Each row is a point. A path goes straight from each point to the next, and from the last back to the first. The post is the endless flat space through its rows: a point in 2 columns, a line in 3, a plane in 4, and so on, so that a path can go around it. How many times does the path go around the post? Going back the other way cancels.

Post, 2 rows:
[[-0.45  0.30  0.21]
 [ 0.16 -0.32 -0.06]]
Path:
[[ 0.20 -0.01 -0.08]
 [ 0.00  0.38 -0.56]
 [-0.49  0.05 -0.41]
 [-0.22 -0.62  0.04]
 [-0.31 -0.25  0.55]
 [-0.06 -0.06  0.25]
 [ 0.37  0.29 -0.21]
 [-0.43  0.56 -0.32]
 [ 0.04 -0.35 -0.30]
 [-0.11 -0.86 -0.02]
 [ 0.38 -0.73  0.37]
 [ 0.33 -0.25  0.10]
 [ 0.08 -0.04 -0.13]
 [-0.15  0.47 -0.56]
 [-0.14  0.74  0.18]
 [ 0.31 -0.33  0.51]
 [-0.44  0.12  0.34]
 [ 0.29 -0.85 -0.28]
 [ 0.05 -0.10 -0.39]
 [-0.26  0.32  0.06]
 [-0.24  0.26  0.33]
 [ 0.02 -0.26  0.20]
 [ 0.18 -0.99  0.07]
 [-0.47  0.04 -0.31]
 [-0.30  0.40 -0.38]]
Times around: 0

Post:
[[ 0.02  0.17  0.19  0.19  0.06  0.44 -0.38  0.49]
 [ 0.56  0.38 -0.66  0.31  0.77 -0.13 -0.38 -0.25]
 [-0.01 -0.30 -0.21  0.42 -0.59 -0.14 -0.18  0.36]
 [-0.21 -0.52 -0.02 -0.56  0.03 -0.47  0.28  0.13]
 [ 0.39 -0.10 -0.02  0.48  0.08  0.25 -0.45 -0.03]
 [ 0.22 -0.63 -0.40 -0.03 -0.44  0.01  0.07  0.33]
 [-0.45 -0.56 -0.07 -0.23  0.19 -0.05 -0.20  0.09]]
Path:
[[-0.42 -0.27 -0.19  0.55  0.15 -0.29 -0.81  0.34]
 [ 0.07 -0.32 -0.28 -0.25 -0.07 -0.56 -0.18 -0.02]
 [-0.54  0.43  0.00  0.14 -0.72  0.17 -0.36  0.44]
 [-0.26 -0.80 -0.31  0.15 -0.37  0.02  0.01 -0.35]
 [ 0.46 -0.09 -0.33  0.04 -0.11  0.17 -0.06 -0.23]
 [ 0.13 -0.25  0.75  0.22  0.03  0.50  0.20  0.25]
 [ 0.18 -0.04  0.16  0.85  0.17  0.23 -0.30  0.50]
 [ 0.12 -0.48  0.00 -0.08  0.24 -0.13 -0.17  0.24]
 [-0.18 -0.31  0.27 -0.80  0.14 -0.45 -0.13  0.28]
 [-0.04 -0.41  0.30  0.38 -0.71 -0.47 -0.21  0.24]
 [-0.64 -0.47  0.07 -0.33 -0.84 -0.25 -0.21  0.67]
 [ 0.36  0.11 -0.30  0.10  0.21  0.12 -0.28 -0.21]
 [-0.45 -0.42  0.08 -0.41 -0.03  0.43  0.18  0.23]
 [-0.02 -0.08 -0.60  0.74 -0.28  0.13 -0.33  0.57]
 [ 0.11 -0.42 -0.18 -0.19  0.18  0.29 -0.08  0.49]
 [-0.39 -0.50  0.21 -0.30 -0.02  0.20 -0.57  0.50]
 [-0.10 -0.75 -0.04 -0.02 -0.09 -0.39 -0.66 -0.18]
 [ 0.00 -0.48 -0.04 -0.22  0.19  0.16 -0.23  0.75]
 [ 0.01  0.59 -0.71  0.59  0.07 -0.82 -0.42  0.18]
 [ 0.13  0.02 -0.23 -0.28 -0.24  0.19 -0.24  0.47]
 [-0.10  0.19 -0.64  0.36  0.15 -0.14 -0.54 -0.64]
 [ 0.09 -0.15 -0.24 -0.35 -0.04  0.55  0.03  0.18]
 [ 0.49 -0.12 -0.38  0.15  0.18 -0.03  0.02 -0.36]
 [ 0.09 -0.16 -0.32  0.97  0.46  0.06 -0.35 -0.40]
 [ 0.55 -0.39 -0.04  0.40  0.81 -0.01 -0.26  0.00]]
Times around: 3
